Each row of a before or after table is a point. The points were changed in one or more steps. Then noise was added and the rows were shuffled. The steps act on columns, c1 being the first. What was done? A step turns or swaps two columns, mirrors them in a line or flattens them onto one, adds a multiple of one to another, or multiplies or shifts one. Angles are multiples of 10 degrees, from the lower column toward the higher: turns from -170 to 170, lines from 10 to 170 but not 90. Use the fewest steps. Two steps may share a column if one is a turn and the other turns, adds or multiplies; they go together, in the order done. Otherwise the lowest column goes first.
(in the rows, 128 means zero)

Before:
[[ 93 170]
 [101 100]
 [151 119]
 [127 138]
 [151 182]
 [ 61 128]
 [ 73  99]
 [ 93 168]
 [108 181]
 [152  97]
 [135 102]
 [ 57  98]]
After:
[[188 145]
 [165 127]
 [127 182]
 [119 106]
 [140 101]
 [131 181]
 [107 182]
 [120 134]
 [180 170]
 [130  90]
 [ 74 156]
 [200 149]]
Steps: mirror c1 and c2 in the line at 110 degrees

Before:
[[120 136  90  99]
 [152 108 142 155]
 [ 93 169 121 102]
 [173 157 200 103]
 [133 110 137  81]
 [161 125 192 173]
 [166  69 187  69]
 [ 73 159  89  86]
 [125 142  89 116]
 [137 163 103  86]
 [144 132 197  73]
 [110 151 104  80]
 [112 157  93  76]]
After (13 x 4):
[[114 174  93 167]
 [162  85 194 116]
 [136 161 104 172]
 [143 182 197 139]
 [ 74 167  88 165]
 [ 94 148 122 172]
 [153 105 142 104]
 [110 170 102 159]
 [134 180 137 118]
 [168 198 186  77]
 [175 145 200 160]
 [120 157  88 142]
 [127 138  91 146]]
Steps: turn c2 and c4 by 100 degrees

Before:
[[188 117 108 160 120 130 100 139]
 [144  87  93 163 159 128  99 144]
 [112 169 127 126 151  90 157 107]
 [129 181  81  57 155 140 133 113]
 [129 208 100 104 179 165 105 110]
 [ 94 151 130 125 140  66 108  98]
 [ 96 171 122 110 133 114 116 143]
 [113 140 164 106 144 107 137 112]
 [143  84 104 156 119 133  91 108]
 [132 100  81 157 112 157 121 117]]
After, 10 rows:
[[ 63 170 124 109 133 114 115 143]
 [248 117 108 161 121 130  98 138]
 [136 100  81 156 112 158 121 117]
 [ 60 151 131 125 140  66 107  98]
 [ 98 141 163 107 144 107 136 112]
 [158  84 103 155 119 132  90 108]
 [129 209 100 105 179 165 105 109]
 [ 95 168 128 127 152  91 157 107]
 [130 180  81  56 155 140 133 114]
 [159  87  92 163 159 128  99 144]]
Steps: multiply c1 by 2

Before:
[[112 143 109 162 126 152 139 169 191 193 109]
 [148  70 159 164 173 127 102 123 188 123 154]
 [135 155 136 205 119 128 178 137 128 206 154]
 [156 110 135 161 131 121  94  82 145 143  90]
 [123 167 163 143 113  99 138 166 121 175 113]
 [126  98 134 147 166 159 105 104 110  95 115]
 [177 192  50 110 168  58  77 125  70 124 160]
 [153 113 152 125 121 178  99  98 174 140 158]
 [143 124 139 188 122 153  61 102 173  78 162]
 [187 107 141 164 144 130 159 111 160  76 128]
 [124 238  67 106 175  43  96  72  91 115 164]]
After, 11 rows:
[[ 79  70 113  85 141 128 101 125 189 123 153]
 [133 142 157 101 114 152 139 167 191 193 111]
 [135 154 149  52 137 129 179 137 129 205 153]
 [123 109 132  93 156 121  95  83 145 143  89]
 [ 80 191 197 174 170  58  76 124  69 124 160]
 [ 92  98 129 109 120 159 105 103 112  96 115]
 [132 125 139  68 144 153  61 102 173  80 162]
 [101 108 127  88 183 130 159 111 159  75 129]
 [144 169  99 102 123  99 138 167 121 178 114]
 [ 80 237 180 169 115  44  96  73  93 115 162]
 [129 113 104 121 154 178  99  97 174 141 157]]
Steps: turn c1 and c5 by 100 degrees; turn c3 and c4 by -160 degrees

Before (11 x 14):
[[ 99 116 143 135 199 116 119 108  52 140 150  90  98 133]
 [103 200 117 172 113 140 104 130 148  68 153  92  99 132]
 [195 118 121  99 135 133  96 110 158 146 141  78 156 138]
 [ 98 156 117  78 158 116 191 112 148 116  87  97 133 118]
 [132 175 136  74  85 142 164 117 162 139 143 115 135 157]
 [108 162 113 113 115 122 107  85 116 152 111 121 113 147]
 [127 106 150  89 238 127 109 114 154 149 109  90  78 117]
 [101 171 128  70  90 143 159 102 131   7 137 105 151 182]
 [115 109 133 146 183 119 128  80 165  93 153 111 135 170]
 [ 96 167 131 123 165 140 115  71 141 110 160 105 135 120]
 [225 135 124 131  92 160 106 101  88 103 161 128 115 129]]
After:
[[196 115  99 102 136 132  98 110 118 147 142  80 156 138]
 [133 176 106  72  83 145 164 116 105 138 144 112 134 158]
 [101 173 125  72  89 141 160 101 127  10 137 105 153 181]
 [101 115 200 134 196 116 119 107 154 140 151  90  95 133]
 [ 95 156 107  76 159 116 190 112 129 115  87  95 134 118]
 [114 110 100 147 183 120 128  77 103  92 154 112 139 170]
 [224 137 160 130  93 159 106 103 151 105 159 129 113 128]
 [104 201 108 169 114 139 103 129 126  67 153  90 100 135]
 [127 105 115  88 238 128 108 111  95 153 108  89  76 118]
 [109 163 132 114 117 121 108  84 148 153 112 120 112 147]
 [ 92 170 118 121 161 141 115  69 118 111 158 105 136 119]]
Steps: mirror c3 and c9 in the line at 150 degrees

Before (12 x 20):
[[130 114 107 124 172 104 148 129 148 120 108 129 138 102 104 128 212 107
  126 137]
 [ 89 142 127 134 137 112 146 142 129 144 126 115 138 124 106 140 110 104
  107 134]
 [145 167 125 166 144 140 153 126 211 134 115 124 126 212 109 100 108 110
  132 103]
 [121 122  89 133 104 115 126 128 104 139  89 141 139 110 137 105 140 140
  127  73]
 [144 108 116 175 132 181 147 166 131 145  91  33 156 118 216 109 111 106
  126 146]
 [ 58 114  88 119 135 107 132 136 121 141 187 140 128 207 165 117 109 150
  142 110]
 [140 137 124 128 144 144 147 133  98 132  95 143 161 113 148 162 142 117
  122 141]
 [140 126 115 117 106 125 140 125 192 129  86 127 136 117 109 101 116 114
   97 148]
 [133 127 122 132 132 127 116 128 109 139 131 135 129 116 105 113 113 121
  121 149]
 [143 115  85 133 107 109 144 169 107 159 116 137 155  98 131 104 126  91
  144 142]
 [138 118 123 203 104 124 138 151 128 134 134 100 129  94 104 205 129 249
  139 129]
 [128 121 133 141 103 128 104 131 123 125  94 137 118 194 160 155 126 104
  140 137]]
After (12 x 20):
[[ 84 102  86 117 136 107 131 135 121 141 218 143 129 206 161 116 154 148
  141 110]
 [136 151 125 202 104 123 138 151 127 135 165  99 132  96 125 204 125 250
  139 129]
 [107 139 129 133 137 109 146 141 128 145 156 116 137 125 105 139 140 102
  108 135]
 [147  60 120 176 128 181 147 165 131 143 122  31 157 119 185 110 115 103
  124 147]
 [117 124  90 132 105 116 127 127 104 141 121 142 138 110 137 105 134 142
  128  73]
 [ 92 158 107 125 172 104 149 131 149 119 138 128 137 102 126 127 150 109
  127 134]
 [130 103 135 144 103 128 103 131 123 126 125 135 116 195 149 156 127 104
  139 139]
 [129 105 124 126 144 144 147 132  98 133 126 144 162 112 129 163 127 117
  118 140]
 [151 123 125 166 145 140 152 125 210 132 145 123 128 211  84  99 112 114
  132 102]
 [138 129  86 131 107 108 144 173 105 158 145 136 153  98 139 104 121  91
  145 144]
 [137 148 120 134 132 127 114 129 110 139 160 132 128 117 116 111 124 119
  121 146]
 [142 145 114 117 104 125 140 126 191 129 115 128 138 117 124 101 119 118
   96 150]]
Steps: flatten c1 and c17 onto the line at 150 degrees; mirror c2 and c15 in the line at 120 degrees; shift c11 by 30

Before (12 x 32):
[[109  90 119 141 117 133 136 160 123 128 115 167 146 162 148 106 134 152
  147 131 109 101 157 110 146 107 132 119 160 117 140 164]
 [108  84  96 109 182 124 132 155 101 141 119 165 147 171 146 119 141 149
  143 118 119 152 110 122 154 167 115 104 142 146 103 120]
 [158  95  36 171 118 191  99 112 137 135 122 144 135 156 137 167 147  84
  124 124 106 120  98 111 163 102 102 137 126 147 102 121]
 [134 154 144 170 133 134  99 159 102 179 111 140 113 154 134 125 120 128
  143 118 153 118 101 109 154 100  98  75 133 124  79 125]
 [160 119  60 157 155 118 149 151 131 131 114 169 147 116 145 136 145 138
  133 124 150 127 112 157 143 120 159 107 170 161 135 152]
 [131  86 126 154 122 115 114 153 125 126 119 164 133 106 128 106 147  94
  135 249  76 144 134 144 124 110 113 133 117 108 143 128]
 [149  95 156 144 123 162 119 160 118 135 178 158  99 160 147 110 150 150
  144 147 147 150 117 151 108  90 112 107 140 168 130 154]
 [128 218 128 153 110 116 120 148 116 132 107  80 122 153 133 126 129 152
  145 129 142 152 115 147 155  90 141  64 114  64 127 122]
 [110 142 154 157 110 123 107 130 135 128 117 152  81  64  85 152 143 144
  103 168 135 141 109 110 160 143 126 114 124 170 134 138]
 [137 143 149 161 122 135 122 150 123 138 116 162 148 104 127 138 138 147
  100 119 149 141 140 111 163 121 237 141 129 159 134 127]
 [108  99 141 152 138 120 132 150 113 144 141  94 108 146 148 113 147 153
  147 129 126  91 108 121 158  95  99  95 151 158 140 120]
 [114 111 145 174 139 211 135  98 128 127 115  94 124 149  39 144 126 109
   40 132 149 144 113 153  76 108 123  93 118 173 131 133]]
After (12 x 32):
[[112 141 157 155 109 125 105 134 133 127 122 158  82 115  85 155 143 140
  103 167 139 140 110 110 160 143 128  64 121 170 133 142]
 [109  84  96 107 184 126 133 153 103 141 121 176 148 177 151 122 141 150
  140 119 119 151 111 123 152 169 116 161 139 142 102 120]
 [107  91 118 140 114 131 137 161 125 129 113 180 144 152 149 107 136 151
  143 133 107 100 156 111 149 103 131 154 158 116 138 163]
 [136 153 145 167 135 134 102 159 102 180 114 143 115 206 133 127 125 128
  143 117 154 118 101 108 155 102 100 134 131 127  78 126]
 [147  93 157 143 123 164 122 161 118 129 175 167  99 169 143 109 149 151
  147 148 147 149 115 152 109  89 112 151 138 170 129 151]
 [159  96  39 171 116 192  99 110 139 130 121 147 135 128 135 168 148  90
  123 124 108 120  97 111 159 100 102 158 125 147 101 118]
 [133  85 129 155 120 114 113 155 128 126 119 174 134 110 129 106 147  90
  136 249  74 143 130 144 125 109 113 111 117 110 141 129]
 [108  95 138 152 138 119 133 149 115 142 139  85 108 173 148 114 148 154
  148 130 128  92 110 121 157  96 100 133 152 157 141 122]
 [130 214 128 154 110 117 117 145 115 133 108  65 124 216 131 124 132 151
  142 130 140 150 116 146 154  93 141 129 115  63 127 122]
 [135 142 150 162 124 137 125 148 121 136 119 170 147 104 129 139 136 149
   98 119 148 142 139 113 162 124 239 109 129 159 135 124]
 [159 120  61 156 155 118 148 152 132 130 117 184 150 148 145 136 144 140
  132 124 149 123 109 155 139 123 162 112 172 161 137 150]
 [114 109 145 176 140 212 136  99 130 124 114  85 125 181  37 142 128 105
   39 131 148 146 112 153  73 107 124 133 119 173 129 133]]
Steps: multiply c12 by 1.3; turn c14 and c28 by 70 degrees; multiply c14 by 1.3

Before, 10 rows:
[[130 195 120 133 137 139 134 126 120 123  80  92 179 108 131 101 169  73
  159 159 159 160 121  59  62 115 153 122 127  93 158 101 127 126 148 193
  166 164 194 110 148 100 137 113 131  89 114 162 138 137  99 117 172 143
  204  99 115 111 117 142 126 173  88 137]
 [109  99  89 103 208  62 109 144 129 208 127 214  68 136 114 112  89 114
   92 112  95 112 124 182 164  38 122 144 185  84 104 191 157 160  95 130
  123 103 113 163 176 127 158 141 158 199 166 174 108 201 124 127  90  99
   87 141 150 154  69  93 128 118 191  80]
 [140 152 127 113 138 129 189  63  77 110  88 110 123  67 139  97 115  80
  114 162 161 150 132  78 100 122 120 113  61  76 117 134 177 138 166 164
  167 135 179 121  93 136 112 132 110 115 169 158 165 119 109 137 109 119
  149 153 124  83 111 120 171 120 111 125]
 [158 117  97 143 190  62  57 175 156 214 169 139  64 180  34 140 108 162
  108  58  67  89 113 185 112  82  95 122 163 155 104 180  95 197 115 111
   21 112 150 153 139 151 198 116 210 152 140 128  47 146 132  88 110 164
   96  93 203 152  98 165 117 196 119 115]
 [143 125  97  77 124 123 137  80  83  74  93 140 147  96 137 123 113  87
  155 128 171 141 158  65 112 113 112 182 106  63 121 137 235  69 145 132
  160 133 174  98 156 110 130 117 126 116 126 183 153 140  90 126 118 136
  147 149 100  87  64 114 168 169  88 131]
 [168 110 149 165 127  88 115  88  84 159 108  76  94 109  82 158 191 126
  120  92 118 103 163 135 102 108  68  47 102 114  66 126 122 160  77  89
   86 146 167 180 170 186 204 133 196 120  93  58 138  71 151  50  85 197
  146  89  91 212 141 215  81 214  82  74]
 [115 144 138  74 140 133 140 178 158 123  94 102 142 108  94  95 159  74
  133 176 152 138 156  85  62 141 118 136 129 167 119  83 158 121 129 186
   97 207 175 124 111 135 111 116 116 111  96 138 170 109  91  87 152 160
  167 130 152 136 107 197 115 176  60 162]
 [140 122  85 131 197  79  79 147  93 133 111 191  86 173 110  86  93 165
  102  95 103 115 127 150 145  53  63 129 163  82 106 195 135 127 101 131
  119  84  93 149 194 157 142 131 156 184 222 137  98 197 149 119  87 128
  123 134 167 108 112 115 130 115 124 129]
 [114 145  81 108 128 165 104 155 155 172  72  89 178 135  99 105 156  85
  204 130 111 170 166  80  78 151 173 138  89 121 156  54 133 149 179 152
   99 205 176 149  83 138 109 123 120 148 137 129 153  90  81  69 187 155
  192 100 170 110 154 178  92 195 103 160]
 [123 155 117  92  94 140 164 122 104 137  74 120 166 104 149 106 167  66
  142 156 159 134 148  96  97 103 150 169  96  77 119 147 158 102 163 140
  149 119 187 122 131 120 103 106 136 118 124 141 150 103 149 113 130  94
  181 178 133 101 101 103 120 121  57 149]]
After (10 x 64):
[[116 149  79 107 128 163 106 154 153 171  72  86 177 141  66 105 157  86
  205 131 108 169 164  80  74 148 145 139  90 119 155  57 132 147 186 148
  101 204 174 153  81 137 113 121 117 150 139 131 150  85  80  71 188 156
  191 100 170 112 156 176  91 194  97 159]
 [140 156 125 109 138 131 187  63  78 112  88 111 124  65 143  94 115  79
  118 159 161 150 132  78 100 121 126 115  57  75 117 131 178 138 166 167
  168 142 176 123  92 139 113 131 107 114 169 156 168 121 111 137 108 119
  148 154 121  80 110 123 170 120 113 126]
 [124 158 118  92  97 142 163 123 103 137  78 121 164 108 119 109 168  67
  142 159 159 138 147  94  96 103 163 170  97  77 117 148 156 105 163 143
  152 119 189 121 126 123 102 105 137 120 124 141 149 102 153 112 130  95
  181 182 131  99 100 100 121 121  58 150]
 [109 143 140  73 141 133 142 181 161 123  93 100 140 107 116  96 156  76
  131 179 156 139 156  81  62 141  94 134 128 165 118  87 158 118 131 191
   98 209 175 124 110 135 111 117 116 111  93 134 171 110  93  87 156 161
  167 128 156 137 108 195 115 175  61 160]
 [144 124  97  78 122 120 137  83  86  76  94 138 146  94 150 122 112  93
  155 130 169 146 156  66 109 112 120 185 106  64 123 133 239  70 144 134
  165 133 175  92 158 111 129 116 127 121 129 184 153 138  95 125 119 139
  146 149 100  86  65 115 164 171  85 132]
 [135 196 121 138 137 141 134 126 125 125  82  93 177 111 102  98 166  67
  160 160 157 163 120  62  62 116 149 123 124  94 160 100 129 126 146 197
  168 166 199 113 152 102 135 113 133  89 111 160 138 133 102 117 172 142
  205  97 112 110 118 144 124 177  87 138]
 [171 110 146 159 124  91 115  90  82 162 112  74  94 109 158 155 191 127
  120  90 118 104 164 135  97 108  44  48  97 118  65 129 120 158  80  89
   86 142 165 182 169 188 203 135 198 122  97  56 139  72 150  50  88 196
  150  91  91 208 138 219  82 212  81  75]
 [155 120  98 143 188  64  57 173 158 216 170 142  65 179 101 140 106 159
  106  62  68  93 112 184 108  79  31 123 160 154 100 179  99 198 115 116
   25 113 144 154 145 151 200 114 213 155 143 127  46 144 133  89 112 158
   95  93 200 154 102 170 114 190 119 116]
 [140 122  89 131 193  81  81 144  91 137 113 189  85 174 180  86  96 168
  102  90 102 114 128 150 148  51  58 127 165  79 103 197 135 126  97 130
  117  83  92 146 195 160 139 133 158 189 222 139  95 194 146 116  85 125
  117 133 167 113 116 113 134 114 124 128]
 [114  97  86 101 214  63 110 149 132 208 127 214  68 135 130 116  90 111
   88 112  98 109 123 182 167  40 113 142 186  82 108 195 157 161  96 130
  122 100 111 161 176 124 156 145 156 200 165 176 108 203 121 128  90  98
   85 141 152 155  72  95 129 120 192  81]]
Steps: multiply c27 by 1.3; turn c15 and c27 by 50 degrees

Before (13 x 64):
[[111 177 117 141 118 158 129 126 156 150 101 122 214 134 203  99 122 140
  113  90 114  89  67 135 169  66  74 118  60  91  96 112 120 184 118  58
  157 171 118 123  81 121 112 116 141 114 137  94 117 124 186 139 144  76
  154 158 132 206 214 205 104 113 112 124]
 [183 157 190 133 132 140 138  83 154  89  70 102  43 158 114 165  81 160
  187 151 174 168 109 102  79 141 141 124 245 190  60 142 106  88 126 101
   97  82  91 126 105 127 167  71 162 141  74 179 169 103  46 180 128 135
  113  90 171  74 103 110 105  89 140 130]
 [161 146 146 186 111 137 168  69 109 124 111  80  88 150  91 167  53 148
  193 159 154 128 216 114 111 131 162 159 189 187  67 147 152  79 145 124
  102  96 109 132 134 101 116  84 203  99 110 146 146 106 106 151 173 177
  113 109 145 107 129 107 108  80 104 140]
 [ 92 163 152 109 103 138 151 117 142 140 129 120 208  80 152 109  88 103
   88 122 150 104 101  83 130 110 149  97 106  66  81 160 111 158  86 117
  167 156 108 167  86 161  85 140 133 126 156 110  78 144 166 142  94 109
  124 139 153 181 144 184  76 139 117 115]
 [177 188 118 130 115 121 145 102 122 105 155 109  99 180  93 147 101 162
  179 135 183 158 128 123 113 139 190 118 199 170  66 143 154 107 123 162
  113  72 140 131 178  66 142 102 184 123  93 156 155 126  16 146 173 113
  161  76 145  78 110 107  92 115 149 112]
 [139 172 111  87 136 198 160 123 150 146 126 152 173 130 209 115 101 144
   58 115 113  63 100 132 120  72  60 121  69  80 134 171 119 178 159  70
  139 170  95 128  82 152  85 180 166 143 169  97  65 150 160 112 164 127
  118  95 120 149 136 151  76 114 130 115]
 [186 170 143 168 108 142 155  96 117  68 120  71  41 133  82 107 102 168
  172 171 181 184 145 146  85 105 172 138 156 131  98 117 156  99 163 144
  142 122 112 111 134 116 171  91 180 108  86 112 177 116  78 161 128 151
  102 100 193  73 105  78 100 137 155 160]
 [139 176 111 107 129 189 141  77  80 118 133 105  65 126 141 104 131 177
  108  81 154  77 110  78 132 178 109  90 154  53 206 106 124  75 137  96
  144 142 204  67  85  79 150 166  74  73  87 122  57  92  98 141 130 146
  112  76 165  78 163 115 144  40 115  80]
 [148 126 146  96 158 198 132  77 115 158 159 141 186 106 167 109 112 109
  141 141  95  87 115 122 114 108 109 122  85  86 128 117 134 178 100  35
  150 176  97 144  75 135 132 138 150 113 155 101  77 117 126 105 122  55
  172 162 129 175 105 181 113 127 105 140]
 [219 137 140 146 152 109 147  47 134 109  90 101 111 183  72 154  74 162
  160 128 145 147 141  97 131 139 140 124 182 160  85 157 144  60 135 136
  117  83 134  80 140 104 159 107 194 103 134 156 187 130  91 153  78 144
  133  60 158  70 128  65 109 158 123 163]
 [141 156  87 145 159 202 133 117 119 168 130 131  84 126 100 103 139 165
   56  63 142 146 126 118 128 159  70  92 127 105 195  98 132  40 152 147
  129 108 159   7 101 115 130 150 140  89  66 126  24 109  86 158 118 125
   85 128 147 122  96 148 141  67 126  81]
 [116 122 111  97 121 191 137 124 114 166 117 109 186  97 182  59 103 101
   74 154 157  77  76 118 160 126  65 125  95 154 103 150 139 178 116  66
  162 162 104 159  92  85 126 154 157 126 193 135 112 119 150  95 129  86
   98 139 182 188 155 194  74 113 127 154]
 [123 168 123  91 180 123 114 108 149 166 120 134 221  95 188 100 132 109
  111 139 125  59  73  90 136 112 112 173  74  90  90 126 117 110 129  68
  187 183  76 173  91 114 129 109 147 140 129 102  70 146 143  93 164 108
   90 137 134 171 159 165 115 116 159 154]]
After:
[[ 97 169 111  88 135 198 159 122 151 146 125 153 167 131 210 115 101 146
   59 114 114  63 101 133 119  72  59 121  69  81 134 169 120 177 159  70
  141 170  97 128  83 154  94  67 168 142 169 133  66 149 160 111 165 127
  118 130 121 150 137 151  76 113 131 115]
 [ 74 163 152 108 103 138 150 117 140 139 129 121 202  80 153 108  89 104
   86 124 150 105 101 112 132 109 147  97 106  66  81 162 109 158  86 119
  164 155 107 168  86 161 138 123 132 125 156 141  79 144 166 144  93  75
  123 114 154 182 145 186  74 138 117 117]
 [141 125 145  96 157 196 133  76 114 157 158 142 180 106 167 109 112 107
  140 140  95  87 114 197 114 109 110 122  84  86 128 115 133 177  98  34
  150 177  99 144  73 133 114 137 150 112 154 137  78 116 125 104 123  35
  172  95 129 174 105 182 112 126 102 140]
 [133 146 146 186 112 137 168  68 109 124 112  81  93 150  93 166  51 149
  194 158 153 128 216  65 112 130 162 158 189 188  67 146 152  77 144 126
  101  95 110 133 133 102  91 157 205 102 109 122 147 108 106 151 173 179
  114 166 145 106 130 107 108  79 104 139]
 [195 170 145 169 108 143 155  95 116  70 120  71  41 134  81 108 103 169
  173 169 180 184 145 120  84 104 171 136 156 131  99 116 156 101 163 146
  143 121 111 111 137 116  99 147 178 108  86 113 175 116  77 161 128 167
  104 171 192  73 106  78  99 136 156 159]
 [163 188 119 129 115 121 143 103 123 106 157 109 105 180  93 148 101 161
  178 133 183 157 127 140 113 139 190 118 199 171  67 143 154 107 123 161
  114  72 141 131 180  67  93 126 182 123  94 123 155 126  15 146 172 108
  161 185 144  78 110 106  93 114 148 111]
 [152 177 112 108 129 190 139  77  81 118 130 105  68 127 140 106 130 176
  107  82 153  77 109  71 132 176 108  89 152  53 208 107 125  76 137  97
  144 142 204  66  85  79 130  69  75  72  88 116  57  92  98 140 130 119
  111 153 166  78 164 117 144  41 115  81]
 [201 136 139 146 153 109 145  48 135 108  90 102 118 182  70 154  75 162
  161 130 147 146 142  87 131 139 139 127 183 161  83 158 145  61 135 136
  118  82 133  80 140 105  66 112 195 102 133 126 186 131  92 154  78 126
  130 199 158  70 129  64 110 159 124 163]
 [137 156  87 145 158 202 133 119 119 168 129 130  84 125  98 103 139 166
   56  65 142 148 126 123 129 160  71  92 127 104 196  97 131  39 152 148
  128 108 159   6 101 114 117 107 138  90  66 119  24 111  85 159 119 117
   84 117 146 123  96 148 141  67 127  81]
 [107 177 116 140 120 158 129 126 155 149 104 122 206 132 200  99 121 140
  112  89 114  87  67 186 168  65  73 119  60  91  97 113 119 184 119  58
  158 169 118 123  81 122 135 154 141 115 137 142 117 124 188 139 144  70
  153 108 132 205 214 203 104 114 112 125]
 [125 168 123  91 180 123 114 108 147 165 120 133 215  95 190 100 131 110
  109 139 125  59  72 120 137 112 111 175  74  89  90 126 119 109 128  67
  189 183  76 173  92 115 132 149 146 139 130 143  71 145 143  94 164  78
   88 131 134 171 160 163 116 115 160 154]
 [189 157 191 132 132 141 139  83 154  90  69 102  54 158 114 164  79 158
  186 150 174 168 109 101  79 142 141 122 248 189  60 142 105  89 127 101
   97  82  90 125 104 128  99 158 161 140  73 115 168 103  45 179 127 121
  116 189 171  73 103 111 105  88 140 130]
 [120 121 111  95 121 191 138 125 113 167 117 108 185  97 182  58 102 101
   74 153 156  77  77 163 160 125  66 125  95 153 103 150 138 179 117  64
  162 163 105 158  92  85 138 110 157 125 194 140 113 119 151  96 128  70
   97 107 181 187 155 194  75 112 127 153]]
Steps: turn c1 and c43 by -60 degrees; flatten c13 and c48 onto the line at 10 degrees; multiply c54 by 1.6; turn c24 and c54 by 40 degrees; turn c44 and c56 by -150 degrees
